Each row of a before or after table is a point. The points were changed in one or more steps. Then noise was added and the rows were shuffled. The steps act on how far a point lies along the listed directions, d1 being the first. Write out the steps. A step turns or swaps two directions, mirrors them in a line or flattens them onto one, adds a multiple of one to another, or multiplies one. Angles are multiples of 10 degrees, from the lower direction toward the higher: turns from -170 to 170, lines from 10 to 170 but not 90. Use the fewest steps. Two steps may share a direction if one is a turn and the other turns, adds or multiplies; they go together, in the order done. Otherwise the lowest direction goes first.

Directions:
(1): [-53 -23]
(2): [-23  53]
Before (14 x 2):
[[-34  54]
 [ 13 -25]
 [ 17  27]
 [ 76  21]
 [ 12  -7]
 [ 37 -36]
 [ 10 -18]
 [ 33 -33]
 [ -7  34]
 [-17  -3]
 [-94  75]
 [  9  63]
 [ -8 -46]
 [-61  59]]
After (14 x 2):
[[-15   2]
 [ 38 -22]
 [-21  16]
 [ 16 -18]
 [  9 -10]
 [ 19  -9]
 [-68  50]
 [ -3   0]
 [-95  69]
 [ 41 -28]
 [-25  17]
 [-55  33]
 [ 19 -10]
 [ 44 -29]]
Steps: flatten d1 and d2 onto the line at 60 degrees

Directions:
(1): [ 55 -23  39]
(2): [32 63 -7]
(3): [-32  23  59]
Before (12 x 3):
[[ 41  24  14]
 [-14  -3   2]
 [ 11  17 -31]
 [ 17  14  33]
 [-50 -21  -9]
 [  1  32 -27]
 [-30 -31  18]
 [ -2 -39  17]
 [-14  18 -21]
 [-30 -29 -10]
 [ -4  31  -7]
 [-28  30 -31]]
After (12 x 3):
[[ -39  -17  -32]
 [  51  -57   67]
 [ -18   19  -13]
 [ -72   -8  -38]
 [ -70   16  -46]
 [ -65   70  -70]
 [  13   46   -7]
 [ -22   43  -49]
 [ -56    0  -15]
 [-121   33  -74]
 [  46  -24   68]
 [  69    8   21]]
Steps: multiply d1 by 3; mirror d2 and d3 in the line at 80 degrees

Directions:
(1): [  7  65 -65  11 -29  23]
(2): [ 22 -25 -31  48 -18 -73]
Before (14 x 6):
[[-21  56 -34 -26  -8  77]
 [-24 -27  74 -35  50  55]
 [  6  75 -42   5 -22  32]
 [ 11 -14  34  14  16 -30]
 [-40 -32 106 -73  33  60]
 [  1  44 -54   0 -20  -3]
 [-11  32 -17 -23   3  60]
 [ -4 -16  43 -41  24   4]
 [  4 113 -58 -41   5  54]
 [-26   9  -8  -5 -16  39]
 [-45  15  -3  -8 -23  49]
 [ -4 -36  28  33  -2 -59]
 [  2 -75  14  31  -4 -64]
 [-45 -15  24 -58  25  52]]
After (14 x 6):
[[ -36  -49   31    8  -14  -14]
 [  22  -46  -25   66  -10  -83]
 [ -19  -68  -18   16   -3  -71]
 [  -7  -52   89  -55   72  -20]
 [ -19  -38   15   12   -8   -3]
 [  24   -3  -29    6  -10  -55]
 [  23  -53  -23   69  -36 -121]
 [ -18   -4   35  -44   23   25]
 [ -10   59  -39   20  -32    7]
 [  -7  -25   73  -23   32   21]
 [ -22  -72   59  -16   32   -7]
 [  -2  -64   33    1   25  -11]
 [  17   47  -18   27   -1   -7]
 [  -3   44  -78   17  -41   23]]
Steps: turn d1 and d2 by -130 degrees

Directions:
(1): [ -8  19  -4  -8 -40  89 -27 -52]
(2): [ 61 -10  41   7  33 -19   9 -80]
(3): [-16 -14  56  70 -42 -21 -53   6]
(4): [  1  46 -34  87  35  21  30  -1]
(5): [-73  58   6 -18   6 -47  -2 -48]
Before (12 x 8):
[[ -9  20  -3  55   1  54 -15 -19]
 [ 14 -37   8 -17   1 -12 -13  49]
 [-12 -25 -10  -6  18 -23  10  47]
 [-23  40   2  43 -11  16  -4 -21]
 [ 15  47  -9  39  -2  38 -16 -45]
 [ 16 -36   0 -36   4 -18   9  29]
 [-10   3  21  -9   5   3  -3  -6]
 [ -7  13 -11  56 -39  63 -22 -17]
 [  0  12   1 -14   7   4   1 -20]
 [-15 -16 -24 -47   1   8  15  54]
 [-27   8  11  -2 -23  22 -16  -2]
 [-20   9  15   8 -16   6   1   6]]
After (12 x 8):
[[ -4 -19 -13 -52  11 -24  16  26]
 [-51 -12 -37 -17   5 -15   9  83]
 [-78   6 -82 -83 -16  26  24 121]
 [-44   4   6   8 -40  31 -28  33]
 [ 47  38  15  50   8  31 -15 -76]
 [-18  21  10  69 -11  48 -26 -18]
 [-41  20  -4  74 -63  54 -45   0]
 [  2  -4  27  -5   7   5  -5 -11]
 [-12  23  10  63 -25  24 -16  -3]
 [-33 -15  -1 -22 -10 -23 -21  62]
 [ 27   4   3 -19  18   8  10 -33]
 [-32   3  14  17 -32  13 -10  33]]
Steps: multiply d2 by 3; multiply d3 by 2; multiply d5 by 0

Directions:
(1): [ 23  -3 -20 -38 -76 -19 -23 -57  53]
(2): [-83  -6 -24  18  25  40  22 -46  50]
(3): [ 45   9 -66  31  40 -28   4  34  64]
(4): [-32 -33  52  31 -47 -27  18  60  50]
Before (13 x 9):
[[ 16  -6  11  -8 -34   2 -23 -18  -9]
 [ -5   9 -10  11   6   1   6   9  28]
 [ -4   3 -25 -11  23   2 -13 -37  -2]
 [-45 -13  37  17 -10   8  14  13  -4]
 [-23 -16  37  16 -21 -21  -1  25  13]
 [  9 -17   8 -35 -65  -8 -16 -22  18]
 [  8   0  -4  -3  18 -17   5 -10   4]
 [ 18 -11 -11  -4  -3 -11   2  13  22]
 [ 21  10 -36   8  30  -9   8  17   5]
 [-20   0 -12  20   3   1  20   0  37]
 [-40  -4  18   6 -27  -5  -4  -4  22]
 [  4   4 -24  -5   7  -7  -1  14  -1]
 [-17  -7  10 -11 -45  -5   2 -38  15]]
After (13 x 9):
[[  -3   -7   19   10  -23  -14   16   23   23]
 [  29   -9  -62  -71 -120  -20  -41 -111  107]
 [ -30    0  -12   48   58   12   22   37   14]
 [ -13    0    4  -12   -6   -3   -2   17  -21]
 [  -8  -20   12  -22  -36   -1   -1  -20   10]
 [ -11    0  -20    7  -27  -18  -10  -13   60]
 [  32    0  -47  -29  -80  -34  -21  -74   87]
 [  39    1    1  -18  -19  -35  -20   -2   -4]
 [ -49   -6   -1   21   20    3    9   -9   27]
 [  -9    4   20    4  -15   -2    5   18    7]
 [ -14   -6   35    3    8    2   13   35  -55]
 [  23    0  -33  -24  -47    0  -31  -67   37]
 [   5   -6   15   -9    3  -17    2   -6   -9]]
Steps: multiply d1 by 3; turn d2 and d3 by 140 degrees; turn d2 and d4 by -60 degrees

Directions:
(1): [-33  42 -74  88 -10   4  35   0  23  -8 -21]
(2): [-80 -31  11 -19 -74 -41  -8 -21  -4  20 -51]
(3): [  7  24  32   6   1 -87   3  27  87   4  31]
(4): [  1  34 -74 -53 -27 -28 -40 -42 -10 -35  53]
(5): [  23 -105  -29   24   11  -33   14  -11    8  -64    0]
Before (10 x 11):
[[ -21  -56    8  -23  -46   -4  -32  -27  -23  -29  -11]
 [  44    3  -18  -19   27   27   -1   14  -15    9   42]
 [ -14  -58   47  -28  -26  -17  -17  -10  -20   -3  -15]
 [   5  -30   -8  -20   13   12   -2  -15   -2  -12   -7]
 [ -45  -38   61    9  -37  -71    8   28   60   31  -33]
 [ -58   13   30  103  -21  -72   71   40  101   34  -73]
 [ -37   35   74  -33  -30 -104   -7   14   96   41    6]
 [ -44    8   28  -42  -50   -1  -27    1  -22   23  -24]
 [  36  -15   30  -19   70   45    4   37  -14   27   11]
 [  -2  -10   43  -48  -29  -30   -4    6   -7    8  -27]]
After (10 x 11):
[[-119  109  -63   53  -83   21   31  -24   -5   68  -79]
 [ -39  -11   65  -18  -46  -52  -13    9   20   19  -23]
 [  69   -1   -5    0   55   15   12   31   -1   -4   63]
 [  60   55   10  -43   78   18  -12   34   21   24   60]
 [-114   39   -3   26  -79  -49    2    1   39   55  -55]
 [ -43  -61   64  -15  -57  -28  -22  -10    9    6  -36]
 [ -63  -22    0  -54  -76  -62  -35  -17   -2   -5  -17]
 [ -95   50  -56   48  -62 -110    8  -27   86    3  -22]
 [ -28    1   14  -32  -45  -67    3    4   19    4  -30]
 [  -3  -17   25  -18   25    5    6    6   22   10  -16]]
Steps: turn d1 and d3 by -60 degrees; multiply d2 by 1.6; turn d4 and d5 by 90 degrees
